Every row gives one point. Examples show where two turns around zero, p and q, send a point. Where does a point land after both, in the order given? Backwards means that the second turn is done in reverse. Each puzzle has new turns, and all numbers are rounded.

Turn p:
[ 25 -16  -1] => [-21   0  21]
[ -4 -19   1] => [  1 -16  11]
[ 13 -12  22] => [-24 -15  -1]
[-34  48 -22] => [ 44  32 -31]
Turn q:
[ 42   6 -36] => [-13  51 -18]
[  6 -21   5] => [ 8  8 19]
[-33  -7   9] => [ 20 -28   3]
[-14  22  22] => [-16 -30  -3]
Where do these land?
p, then q: [  4 -36  18] => [ 26 -10  29]
q, then p: [  0  25 -11] => [24  7 12]
p, then q: [-19  12  24] => [ 20  23 -12]
q, then p backwards: [47  2 -4] => [42 20 -9]
q, then p: [ 11 -15 -31] => [-7 34 -9]
q, then p backwards: [-42  12   5] => [-34 -17  22]

Turn p:
[  0 -19 -23   6  19   7] => [ 1 -6 23  7 27  2]
[ 20  15 -13   3  12   7] => [ 15 -24   3   9   2 -11]
[-20   6  22 -24 -19 -14] => [-25  15 -29  -5 -16  10]
[-29 -12  10   8  16   5] => [-8  8 18 -3  0 31]
[ 12  -1  26 -10  -7 -16] => [  5  20 -21  13 -14  -2]
[20 -6 -5  4  2 19] => [24 -5  0 -4 15 -6]
[ -5  17 -18  13 -23  -9] => [-14  -9   7 -17 -13 -25]
Turn q:
[  1  21 -15   2   8 -12] => [ 11  15   3 -22   6  -1]
[ 6  0  4 15 -9 10] => [ 12  -2  -2  11 -12  -7]
[  9  12 -16  -8 -18   8] => [ 8 25 -2 12  8 -3]
[ -1   2  14  -2 -17 -10] => [-12   7 -14   1 -14  -4]
[-15 -19 -22  -1   5  -6] => [-13  -4  25  -2  13 -11]
[-9 19 42  1 24 22] => [ 13 -21 -11  -4 -24  45]
[ 14 -48   6   0  -6   6] => [-16 -31  -5  29  11 -21]
[ -5  13 -13  -7  14 -17] => [ -1   9   5 -25  12   3]
Where do these land?
q, then p: [  0   7  -5 -28  -9  -1] => [ -2 -25   9  -5  -7  13]
p, then q backwards: [  6  18   6 -19  -4 -25] => [  8 -12  23   1 -25  -3]
q, then p: [ -3 -15  -5  -7 -15 -16] => [-22   1   9   3 -12   7]
q, then p: [-12  24 -21 -12  -8 -13] => [ -4 -24 -20   3 -20  10]
p, then q: [-4 -6 24 20  2 17] => [ 13  10 -22  19   5  13]
p, then q: [ -3 -16   6  16  24  14] => [ 19 -16 -17  12  -6  15]
p, then q backwards: [ 16 -12  -5  31   9  24] => [  1  12 -29  20  22  14]

Turn p:
[22 12 -7 -2 -9 -4 12  5 16] => [-19   7   5   3 -14   2   9  11  19]
[ -6 -23   5   7  15  13   1  15 -11] => [ 18 -10  -8  10  -6  -9 -10  11 -21]
[ -7   0  23   5  18   6  -7   3 -12] => [ 28 -15  -5  -8  -2  -1  -6  -1  -2]
[ -1 -15   7   6  10   3 -25  -5  -3] => [26 10 -7  5 11  6 -4  2 -7]
[-10 -20  12  20  21  -4  -2 -10 -16] => [ 32   4  -3  -1  -8 -11  -4 -14 -21]
[ 15  11 -15 -32 -13 -15  17   3   7] => [-41   7 -10  -9  -5  -1  -7   3  18]
[ -1  10  -5   0 -21 -13   1  11   4] => [-16  -3   4  11   8  -9   5  -5  17]
[-19   4   2   1  -3   5  -3 -14  21] => [  0   4  15 -16  18   0  14   3  -6]
[  0  27 -27  -4  -9  -2   0  -1   8] => [-26   3  24   1   4  13  -5  -4  12]
[  7  -5   4  -2  -9  11   6  -7 -13] => [ -3  -7 -14   3  -6  10   8  -6  -8]
Turn q:
[  2   8  -6  15   4 -20 -12   6  22] => [-18  11 -13   5  -4 -13 -11 -21   7]
[  4   3  -1 -14  -1  -5  -3  -3 -12] => [-2  2  8 -2  4  1 18  3 -1]
[  9  -9  -9  -4  -7  14 -16  21  -7] => [  0 -13 -15 -15 -17  10  15   0   5]
[  7 -13  -5  11   5  -3  -2  -5 -14] => [ -1 -18   9  -1   0   4   1 -12  -6]
[  4  13   4  -9  12  13  48 -13  16] => [  5   1  -7  25  35   2 -18  33  -5]
[ 22  -1   2   3 -21  -9  -9 -18  32] => [ -5   6  -2  38 -15  -3  -1  -9  25]
[-12   0   4   4  -9  -3  10   4 -14] => [ 17  -1   6 -12   9  -6   0  -2   0]
[-20 -17 -12  -2  -8  -1 -15   0 -14] => [ 12  -6   7 -13 -20 -12  10  -7 -15]
[-6 -1 20 -8 12  1 -7 10 -5] => [-10   6  10 -20  -2   4  -4  11   4]
[-9 18  4  4 13 13  5 -1 -4] => [  2  13  -3  -7  11  14 -10   5 -13]
Where do these land?
q, then p: [ -6  18   3  16 -26  10  17  23   4] => [-12  28   9   1 -10  22 -11  20  11]
q, then p: [ 13 -13 -23  -6   2  21  -2  -3   9] => [ -8  -4   2  30  -3  -5   4  -3 -20]
p, then q backwards: [-17  13  10   1 -19   6  21  15  23] => [ 13 -23   1 -26   6 -21   8   8 -14]
q, then p: [ 17 -19 -15 -11   2  13  17   9  -6] => [ -3   4  -8  19  -9 -18  -8  14 -22]
p, then q: [  7  -1  10  -1  18 -10 -23   2  -2] => [-19   4 -14  12  -5  14   8  -5   8]
q, then p: [  3   0  17   5  16   0  -8 -22  -1] => [ 22 -18  -1  -5  11   6  11  -3   1]
p, then q: [ -4 -22  -2   4  -2   3  -3   1  -6] => [  0  -7   1  -5  11   5   6 -17  -7]
q, then p backwards: [-15  13 -10  -3   5  -5   1   5 -13] => [-14 -13   4  -3   1  -1   0 -18   6]
q, then p backwards: [ -2  10  -2   6   5 -24  -3 -12   2] => [-12  -3 -16   7 -10 -18   0  -5  -1]
p, then q backwards: [  2   1  11 -11   0 -14 -17 -18 -11] => [  0  22   0  19 -10   0  -1  16  -3]

Turn p:
[ -9   9 -10 -11 -10  -5   7  -3 -14  17  21 -17] => [ 18  13  -3 -21   7  -9   2   5  -8   6  23   6]
[  4  29   5 -11 -15  12  11 -17   0   9 -25   0] => [-12   1  29  15  20  -6   6  -9  -3  12  19  15]
[ 10  -2  12   0  11 -10  11  23   6  -8  23  11] => [  8  10  11 -10 -22  17  -8  10  -3  -5 -13 -19]
[ 17 -10 -12  25  10  14  17  23  -2  -2  19 -18] => [ 22 -10   4 -11 -22 -15 -27  12  23  -1  -2 -12]
[ 19   7 -24 -19 -17  14   4  25 -16  -5 -12 -13] => [ 14 -19   3  16 -11   8 -20   5  -4   9  39   8]
[ 20 -18  25   8   6  19 -27 -10  10  20 -23  29] => [-13 -29  11  32   3 -14  30   6 -12 -15 -28 -10]
[-19  -8   5  -4  27  11 -20 -22  -9   1 -22  14] => [ -7 -10 -10  10   3   0  28 -14   1  -8 -24  31]
[-13  11  10   0  -7 -11  15 -16  26  26   2  -6] => [-22  21  16 -18  17 -16  12   3   3  -9   9  -6]
[  0 -22   9  19   1   5  23 -12   7 -19  11   7] => [  9   2   4  -5   6   1 -13 -22  18 -14 -22 -20]
[ 19   2  -7  -6  19 -23 -11 -12 -18  -8   8   6] => [  9  18 -13  10 -16  -5  -8  -6 -26   5 -15  11]
[-17  -5   4  15  -8  -4  10   6 -15 -15  -6 -15] => [  9   1  -9  -5  20  11 -18   5  18   2  -4   8]
[-18 -13 -13  -2   1 -21  -9  14  14  15   5  11] => [-19  -4 -19 -24  -6   5   3  11 -13 -16   2  -5]
[-15   4  -8  -3 -11  -2 -25  19   8 -18 -22   3] => [-24 -17 -21  10   1  24   0   7   4  13   8   4]
[ -9   7 -12  10  -5   8 -24   4  -4 -12  11  10] => [  0 -16 -17  -7  -5   5   6  -4  -2  26  -7  -4]
[ 12   8  16 -20  -4  -7  18 -23   9  -1  11 -22] => [ 8 39 13 10  6 -9  5 -9  5 -4 16 -8]
Turn q:
[-12 -11  16 -26   4 -12 -10   0  -1 -15  -1  14] => [-12 -26   7  -5  -2  20 -10 -12  -6  14   5  10]
[ 10  28 -11   5 -12   5 -21  19  -4  10 -16  12] => [ 10 -21  -2 -10   8 -31   5   1   0  -5  -8 -27]
[  4  -1  17 -18  14  -3  12   5   4 -10  30  14] => [ -7 -14 -25   7  -8  21 -14   6 -10   2  18  11]
[-18   0  12 -19  23  -8  -1  15  -2  -8  24 -13] => [ -8 -19 -11   2   3  28 -12   5  19 -14   7  18]
[ 34  12   4   7  -7  10 -13  15  15  -3 -30  -6] => [ 30  -4  -1 -10  -8 -14  17 -17   8   6   8 -33]
[ -8  13 -10  17 -24  13  -5  12   2 -19 -11  14] => [  3 -17   7   6 -13 -33  21  -5  -8  -5  -6   3]
[ 10  17 -13  22   3  14 -27   3   7 -13  -9   8] => [ 12  -9  -4   4  16 -34  17 -16   4  -1  10  -5]
[ -3  -4  20  -6   5  -8  -3 -17  -2  11  21   0] => [-19   3  -4  11  12  21  -6  10  -2   9   8  -4]
[ -2   4 -20  -1 -13   9   8 -25 -15  -9  -4 -18] => [  1  19  -4   1   3  -6  16   1   3  13 -31  15]
[-14 -14   1  -8   7 -14  17 -12  27  24  10  -7] => [-24  25   1  -1  -4  25 -14  -7  -6 -20   2  -5]
[ -2 -42  -8 -23  21 -16   6   3   2   3   3  24] => [ -9   4   9 -28  -4  15 -35  -8 -17   6  20  22]
[ 27  -2  -6  10 -18 -14   8   0   2  19   6 -29] => [  9  28  -4 -17   0  11  22  22   2  -6  -2 -20]
[ -2  13  -7   6  -3  19  18 -10 -15   6 -13  -8] => [ 11  14  -2  14  -6 -14  -4   5   7   5 -26  -1]
[-10 -10  13   6  19 -32  15  -4  -1   3   6   4] => [  3   3  14   9  11  29 -14   7 -17 -14   9   9]
[-12  -3  -7  26 -22  35  -4  -4 -21   0 -16  -8] => [  0  11  21  15 -10 -38  13  10  20  13 -15   5]
Where do these land?
q, then p backwards: [ 26   6 -21  -2 -13 -14 -13   7 -22  16  11  33] => [ -3   4 -12  23 -25 -19 -13   6 -12  37  17   3]
q, then p: [ 14   1  -8 -22   7  10   1  12  48  -1 -10  -9] => [  3  17 -14   7   9 -15   5 -39   3  13  30  -7]
p, then q backwards: [  2 -14  10  32   6 -12  15   2  11 -35  12 -17] => [ -1  11  -2 -21  19  23   9  -3  -5  35 -14 -23]
q, then p: [-17  34 -27  12  10  30  -7   1 -15  11   0 -14] => [-49  11 -14   8 -14   3 -25   0   2  -6 -13   7]
p, then q backwards: [ 15 -11 -13  -4 -22  10   7  -8 -17   7 -10  -6] => [ 3 10  4 16 24 -1 -8  8  0 -8 -4 23]
p, then q: [  3  11   4  -7   9  -9 -16  -8   8  34  17  11] => [ 12 -12   4  -1 -11  17  -9  25 -10  -5 -26   4]
q, then p backwards: [ -8  -2  11 -12   0   0  31  -9   7 -21  -9  -7] => [  8   1   0 -16  25   0  -5   3 -12 -25  -2  15]
p, then q: [-12  -9  17 -18  17  -2  13  12  -4   5   8  -8] => [ 12 -15 -23   6 -23  -6   7  -7  -4   5   2  -2]
p, then q: [  1  16  12  16  14   2 -19  -3   2 -10 -15 -12] => [ -1   3  18   4  -3 -14  -9  -6  -9 -25   2 -17]
p, then q backwards: [-28 -16  -6  14  20   1  18   3  -7  -2 -12  10] => [-23   2 -23 -23  12 -10  -1  14  -2  -6   0 -14]
q, then p backwards: [ -6 -12   1  -7   2  22   1  -5  -4  -2  -2  19] => [ 13  17 -21  10   5  -2  -1  -4   2  -5  -7  -5]
q, then p: [  4   5  21  -4 -29 -14 -12   6   4  11   5   2] => [ 20   1  -2  -9  10   6  -2  13  25 -16  15   3]
p, then q: [  4  -9  -2   2 -22 -24 -19  -9 -12 -15   7  -1] => [ 13  13  -5 -11  27 -18  -4   6  15  -6 -12   6]

Turn p:
[ -7 -14   2  13   4 -11  -5 -16   9   6   4 -12  -5   3] => [  5 -11 -11 -11  -5   6   5   8  -4  -5 -13  10  17  -3]
[  8  -8 -14  -4  -6   1   8  -8  -7   2   6  -1  -4   8] => [12 -7 -9  4  2  6 -5 10 -4 10  3 -9 -3  3]
[ 14  -3 -15   8   1  -4  -2  -7 -10  10   8  -4  28   1] => [ -5 -14 -14   5   6  -8   1  12  -2   1  19 -11   7 -20]
[  3  13   3  18  -5  47  -6  -2  -9   1   7  -6  -1 -10] => [-17  22  11   9  14  24 -10  -3 -28  -9   7 -13   9  -9]
[ 13  -9   3  16   7   7  -4  -4  -4  -4   8   5  -8 -15] => [  5   1  17   9  -7  11   4  13  -8  -6   2   1   9 -10]
[ -1 -12   1  -5   3  -2  10 -22  12   2 -12   0   1   0] => [ 19 -15  -7  -8   2   9   6 -11   0  -5  -8   1  -2  -7]
[ 12  -9   3 -10  15  -8   6   8   2   7  -2  -9  -7   6] => [  6  -8  -9  10 -10   4  -6   5  12 -11   3  10  -7   8]
[ -2   7   9   8 -11  -7   5   7   8   6 -14  -5  -7   5] => [ -4   4  -7   1  -4 -11   5  -5  -7 -11 -17   0  -7   8]
[-33  33  -6  13   2  -8   0   9   8  -6   3  20   5   3] => [-18   5  15   2  22 -27   3 -18   0  20 -14  11  14   6]
[  0  33   6  -3   0  -8  -9   7  12 -10   7  -1 -11 -13] => [-28  -1  20   6  -3   0  11  -9  10   3 -11  -5   2  15]
[ 15  -3   2 -15  -7  26 -27   3   4  -6  -5  18   9   8] => [  0   0  21 -19  -3   0 -18  -9 -10  -9  28 -15  -7   4]
[-21 -11  -6 -13  -5 -11   3   5  10   4 -17   2  -8  -3] => [ 19   9  -7 -12  -2 -10  -1 -12  16   1 -15   0   2   8]
[-10  -6  10  -9  -4 -12   7   5   0   8  12   8  -3  -3] => [  1   1   2  -4  -3  -5  -9   7  13   9 -14   8  -9  -6]
[  0 -10   8  -6   6   0  11   7 -48   3  -4  -8  -2   5] => [  7  23 -21  18 -18   5  -4   6  -5  17  16  14 -15 -10]
[  9  -1  -4 -13  -1 -10   3   7  15 -22  -2  -6  13   7] => [  0 -10   0 -11  10  -5  16   3  14  -6  13  -1 -13  15]
Turn q:
[ -8  -8   8 -13  -8   5  -5  -2  22  19   3  -5  12  12] => [ 12  -9  -4  10  -3   5   4  15   6  15 -14 -20  -3 -13]
[ 11   6 -17  -1  13   5  13  -1  -9 -12  -9   4  -5 -12] => [-14  13   4  -7   4   1   3   5  -6 -15  11   7  -3  20]
[ -8  -8  13   5   8  15  17  12  10  -3 -12  -2 -19 -14] => [-13 -11 -24   8  -1 -11 -13   6  -5 -13  -7   0 -11  15]
[ 14  -2  13  -4 -16   6   1  -9  13  20  11 -10   8  -1] => [ 16  -7  -6  -9   7   4   4   9  23  -1 -14 -13  -2 -11]
[ -8  18 -12  21  -7 -12  -7   6 -10 -13  -9  17  12  19] => [ -1  11  19   5  -4  -2   1 -17  -7  19  16  22 -18  -9]
[-12  -5   3  -3  11   9   2  -3 -11  -1   5 -11 -14  17] => [ -5  -9 -12  10  -9   7   3 -11   3  10   6  -3  14  15]
[ -5  14  19  -5   9  -5   5  -8 -12 -16  -8   3  14  -2] => [-10  -4   4 -23  -8  -3  -6   7  -6  17   0  17   4   4]
[ 12  -6 -14  -3 -12  -8   9 -11   4  -4  12   9   0 -19] => [ 11  22   9  -8   4   5 -11   4   4 -20  -6  -3   1   1]
[ -3 -10   0   8 -15  -1 -20   7  -5   0  -7   4  16  17] => [ -2   4   5   2   4  -1   6 -18  -5  20  -1  -9  -8 -23]
[  2 -13   4  -5  18 -17  11  22 -14   3  10  -2   3   6] => [-13  -1 -14   7   3  12  -8   8  -5  -2  20   6  20 -16]
[  9   9 -10  -4  -9  -2  -9   2  15  -9  -9  10 -20   4] => [ 16   1  10   9  19 -11  -2  -4 -10  -2   3  -2 -10  14]
[ -5  15 -17  -8 -11   9 -14  -7 -10  10   7   0 -13  -6] => [ 18  -2  13  -3 -13  -7  13 -11   2 -11  11 -13   1  10]
[  1 -16   0   1 -10 -14   6 -15   0  18 -10 -19   2  -8] => [-12 -11  15   0   2  10 -11   0  18 -10 -14 -16   4  -8]
[ 12  -1   3  -3  16  -7  11  16  12 -17  21  -9  10 -19] => [ -5  18 -15  -1   8 -12  -1  25   3 -12  -2  17  19  -6]
[-12   7   6  14  12  15 -19  -6  -3   5  -6  12  -6   6] => [  3 -15  -4   2 -11   2  18 -17 -15   5  -7   9 -10   5]
Where do these land?
q, then p: [  5 -11  10  -4  12 -11   9 -10  -4   2 -28  -6   0   7] => [  7  18  -7 -14   0   5 -18  -9   1  -5   4  19  11  -4]
q, then p: [  5   0  -2  -3 -10  44   4   4   3 -10 -17   5  -6   8] => [  6 -12 -29  15  -2   7  -8  -1  -2  14 -12   1   7  30]
q, then p: [ 5 -6  4 -8 12 -8  3 10 18  1 -2 -6  0  9] => [  1   9   0  12   4 -12  -4   6   3 -11   7  10  13  -4]
p, then q backwards: [  5   3  -3  -2  12  -8 -17   9  10 -10 -15  -1  -2 -16] => [ -3  11 -18   2   0   2  -6  -8 -14   4  10 -18  -7  -9]
q, then p: [ -5  -3 -10   0  -2 -10   3   6   0  -9   7  -9  36   7] => [-22  10   7   7   6 -10  -4 -11  13  -5 -21  -7   0 -13]
p, then q: [  0  -8  -7  -6   7   8  -5   0 -12  15   7   2  15  -2] => [  9   8   3   0  -5 -10  14   2  -2 -14  -8   0   9 -11]
p, then q: [ 12 -11 -18  11   6   3   4   8  -5  -3   1  -3  -8 -12] => [ -6   9 -11  -1  10  -8   8   1  14   2   5  16  -6 -11]
p, then q: [-11 -10  10  -1 -16  -8   1  10  14   1   8   0  -8   9] => [ -1 -11   6   5  13  -5  -4   7 -17  10  14  -9  -2   4]
p, then q: [  4  -5  -5  -2   7   1  -7 -19  -4   1   7  -5  -6   7] => [ -1  10  -9  -4  -3   6  10  -5   2  -1  -1 -17  -3  -8]
q, then p backwards: [-10  -6  11  -7 -30  17   0   8  -7  13   4  -9   7   0] => [  4  -4 -10 -23 -19 -13  -5  -6  -6  17 -10   2  13 -10]
p, then q: [-10  25   4  -1 -20  -7   1  -2  -8  14 -13  -5  -8  -4] => [-10 -14  29   5 -12   0  -5  -7  13   0  -1  -7  -8   9]
q, then p backwards: [  7   3  12  -3  11  -7 -10 -10  -6  10   9   0   5 -45] => [  0 -22  19  22  -5  -6 -19  -5  30   8  -4  -5   5  -5]
p, then q: [-2 -6 -7 34  8  2  2 10  8 -6  6  9 -8  8] => [-15   2  -6 -11   6   7  -2  -1 -13  11  15  21  -2 -18]
q, then p: [  7  -2   2  -1  -2  -3   8 -22  15  -4   6  32   1   7] => [ -2   2  10  15 -13   5 -17 -15 -18  -9  17  -9  -8  10]
q, then p: [  5  -6  11   1  -4 -12  -3  13  -6   0   5   0  -7   9] => [  1  -7   5   0  -2   5  -1   6   7   0   9  -2  16 -14]
q, then p: [  7  47  -6  -5  10  11  -2 -21  -5  -7   8   3  -4   0] => [  6 -23   5   1   6  -9 -20   8  -3   4  -2   7 -43   9]
q, then p backwards: [-22  -4  -7  -2  -1 -11   9   8 -11  -8   6  -5  -8   8] => [  5   8  -7  -3  15   4 -15   6 -18  12  -1   4  -6   1]

Turn p:
[-15  -9  -1   7  -4   0   4   0   3 -15  -4  -4  -4   8] => [-9 -1  2 11  8 -6 -8 -5 16  4  2  4 -4  7]
[  9   8  12  -9  -1  10  -5 -17  -5   1  -5   0  -5  -6] => [  7  -3   5 -15  -4   0   2   4  -9  -9  -6   1 -17   8]
[  0  -4  -7   0   4  -4  -2   8  -2 -10   5  13  -4 -12] => [ -6  -2   7   9   7   0   1  -8  -7   2  -2  -9  -3 -14]
[  9  12  -4  -3  15  13  -6 -13   4  -3  11  11  -4  -1] => [  3  -2   9 -17   8  -5  14  -8  -9  -7   1 -15  -1   5]
[  9  -5   1  16  10 -13  13   3  10   3   9  -5  18   8] => [ -3   4  -4   3  -3   8  15 -11   2  16   0  11  23   6]
[-10  12  13 -16   5  -6   8   7  -1  16  -4  13   4   7] => [ -5   0 -16 -24  -1   1 -13   2   0  -1  -8   2   8 -13]
[-13  13  -9  14 -10   7   0  -2 -17   2 -13   5   8  -8] => [ -1  14   5   6 -18 -16 -19  -5  -6  -5   0  -7   0   4]
[ -3   0  16  -5 -13  -6   4   9  -2  14  10 -12 -15 -15] => [ 10   7 -14   2   0  21  -7   0  -2  -9   9  11 -14 -12]
[ 10  -3  -9   8  14   6  -5  12 -19   5  11  -1  -9  -2] => [-12   5  -8  10  -2  -1  17   2 -16  -8  12 -11  -1  -4]
[  8   1 -10   6  11  10   3 -13   2  -3 -14  -6  -1  -2] => [ -3   4  18  -1  -1  -9   9   5  -2 -10  -3   5   4  12]
[  4  -1   0 -12  -8  11  -4   0   9 -14 -12 -14  18   6] => [  4 -17   9   3   2   5 -12  13   2   4  -7   0   7  22]
[ 11  -9  -1  12  -3   7 -17  12  12 -11 -15 -12  -8  16] => [ -2 -14  -1  22  -4   2  12   9  20 -12  -9  -6   2  14]
[-14 -13  -2  13 -15   7   1   1   6  17   2  -3   2 -12] => [17 25 -6 15  6  0 -9  2  4  1  0  3  0 -1]
[-13   3   2 -14   9 -14 -14  -6 -11   3   8   7   1 -10] => [  6 -11  -8  -7   6 -15  -5  -7 -16   2   5   4  -6 -17]
[  6  -2 -10   0  -5 -15   5   9   7  -2   7  -8   0  11] => [-2 -8  0  6 -4  9  6  3 12 10 12  2 11 -6]
[  1  -3   9 -16  -8 -15  15 -13   2  -2   4  17   0  13] => [ -4  -3   1 -23   1   2  -1   2  11  24  -5   6  -9 -11]
Turn q:
[  5  -1  -8   5  15   4 -14   8 -15  12   4  17 -17  -9] => [ -2  10   2   4  -8  -1  14 -23  -2   2  24   3 -10   5]
[ 13  -5 -14  -8   1  -7 -11   2 -10  10   1   3  15   5] => [ 9 -6  6 12 -1 -9  5 -6 -4  8  8 -8 14 16]
[  6  -1   5  10  12   5 -16 -14  13  12   7  13   7  -1] => [-19  -3  14  10  10  -8   3   3 -15   7  11   8  -8   3]
[ 14   6  -1  16  -4 -12   3  -8  11  12   8   8 -15  10] => [ -7  -5  17  -9  15 -13   7  -4  11   8   8  -6  -9 -13]
[  6  -8 -12  16   1   3 -13   7  -8  -4   2  14  13  10] => [  7   1  -7   1  -3 -15   5   5 -10  21  15  -2  -3  10]
[  8  -4  10  10  -3 -15   1  11  -6  -1   8   1 -10 -11] => [ -3   2   4   3 -14   4  10  -2  12   8   1 -12 -11 -11]
[ -2  -2   5  -7  13   1  -3  -3 -10 -12   7  -7  -7   1] => [  1  -8 -10   2  -7   4   9 -10  -9  -8  -8   2  -5  -4]
[ -4  12  15 -10 -15  -5  11  -4 -11  10  -4 -10 -14   5] => [  6   4   2   3   2   2 -12 -12  11 -13  -7  -8   8 -24]
[ -2  15   0   9  -4  -3 -13  -3  -3   9   7 -11 -15  -6] => [ 11   9  12  10   8   2   6  -5   2  -8   3  -1 -16 -12]
[-10  16   5  -5 -13   5  11  15  11 -13   0   7   3  11] => [  2   2 -17 -13   6   4  -4  22   6 -10   8  -4  10 -11]
[-10 -17   3  -5   6  15  16  -2  -4   1 -12 -10  14   0] => [ -1   0  -2  -9 -15   3 -20   0 -10   1 -15  12  11   9]
[-15  -7   6  -8  12  -4  10  -6   4 -11 -18  -1  16   0] => [-14   2 -11  -7  -4   2 -13   6 -11  -6 -19  -6   6  15]
[ 10  14  10  12   9  12   0  -2  14 -14 -12  -4  -4  -6] => [ -8 -12  -4  -3   4   6 -14  10   1 -10   5   3 -26   1]
[ -4 -15   1  -9  -3  -6   7  11   3   9   0 -11  -7   1] => [  2   4   9  -5 -15  -4   4  -1  12  -7 -10   4  11  -1]
[-14  -1 -15  -3  -6   6   7   3   3 -13  -9 -15   6  -6] => [ 16   6  -8  -8   2  10  -6  10   2  -4 -15   6   1  13]
[ -4  13  -8 -10  -3   5   6  -3   0  -8  11   2  10  -7] => [ 6 -4 -5 -1 11 20  3  5 -6  0  2  0  9  1]
[  3 -15  -3 -11 -18  -5  -1 -13   6   0  -2   5   7   4] => [ -5  -3  -2   9  10  -8  -1   2  11  12 -12   5  17   4]
Where do these land?
p, then q: [ -1  -4   2 -10  -4   4 -24  -6 -12  -2   6  -8 -11  -7] => [  7  -7  -3  -6 -13  -4  17 -15  12   7  -2   1 -13  -4]
p, then q: [  1 -14   2  13  -3   0   4  -1   8  19   5 -10  -8  -3] => [  1  -9   1 -15  11  10  -2   5   1   3  20  -5  -6   0]
q, then p: [ 13 -12  -4   4  11  -1  -5   6   3  -5   3   4   5   5] => [-3  6 -9  1  0  3  0  8 10 13  6  5 -2 -8]
p, then q: [  3 -12   0  -7  -8  -6  11   4   8  -1  -1   6 -14  -1] => [-11   7   5  -4  -5  11  -3   4   4 -10   9  10  -8   2]
p, then q: [  2   1   5   6  -3   3   6   4 -11 -12   0   2   5  -4] => [ 5 11 -1  3  5 -7 -5 -6 -4 -1 -3  5 -3 -9]
p, then q: [ -1  48   5   1  -1 -10 -11 -12   1 -10   6   4  -5   2] => [ -5 -20  -8  24  11   1   8  -5  13   7 -30  14  15  -6]
q, then p backwards: [ 10  17   6 -30  -4   4   4  10   2  27   4 -17  -9  -3] => [  1  24 -19   6   1  -5  -2  13  25  -4 -10 -16 -14 -15]
q, then p backwards: [ 12  -9  -6   2   1  -6   2   3 -11  -9  -2   0 -12  -4] => [ 2  4 11 10 -8 -8 -7 -6  2 -6  7  4 -2 11]
q, then p backwards: [ -8 -11   6  13   3  -3   6  10  11  -2   0  -6   1  -3] => [ 10   0   2  -5  -7   2   9  -8  -9   6 -14   7  -3   5]
p, then q backwards: [ -5   8   0  10  -4  -6   3 -13   0  -1  -9   1   5   9] => [  4 -18  -5   2  -1   1   4   7  -1   7  -9  -2  -7   4]
q, then p: [  4  -9   0   3  -4  25  -9   4   5  -1  -5   1 -12   3] => [  3   1   3  -2   3  -3   8 -10   7  10  -4 -16  -4 -20]
q, then p backwards: [  1   5   3   9   2 -11  -6   9 -13  -4  -8  11  -7   4] => [ -6   4  -2  10  -6   5  -7   0 -12   4  13  11  -7   7]
q, then p: [ -7   8 -30 -16  -5  -1   7   0   9   3   3   3   8  -3] => [-14  -8  -4 -17   5   5   7   6  -6   7  -7  -7  19  17]
q, then p: [ -8   0   6   8  10  -9  10  -8  -2  -8 -20   1   3   0] => [  2 -14   0   2  -2 -16  -8  12   6 -14   8   5  -4   0]
p, then q backwards: [-5  1  4 -8 -2 -2 -5 -6 -2 -2  1  6 45 -5] => [  0 -16 -11   5  -1   6  11 -15 -18   0  -4  -4  30  13]
q, then p backwards: [ -6 -14   6   8  11  24  -3  -5   6  17   9   6   6  -5] => [  2  -3  -4  -2   7 -13  22  -9 -17  -4  -6 -13   8 -14]
p, then q: [-6 -3 -4 -6  0 -3  9  1  0 -8  7 -1 -1 16] => [-6  7 11 -3 -1 -2 10  5 -7 -6 -2  8  8  1]
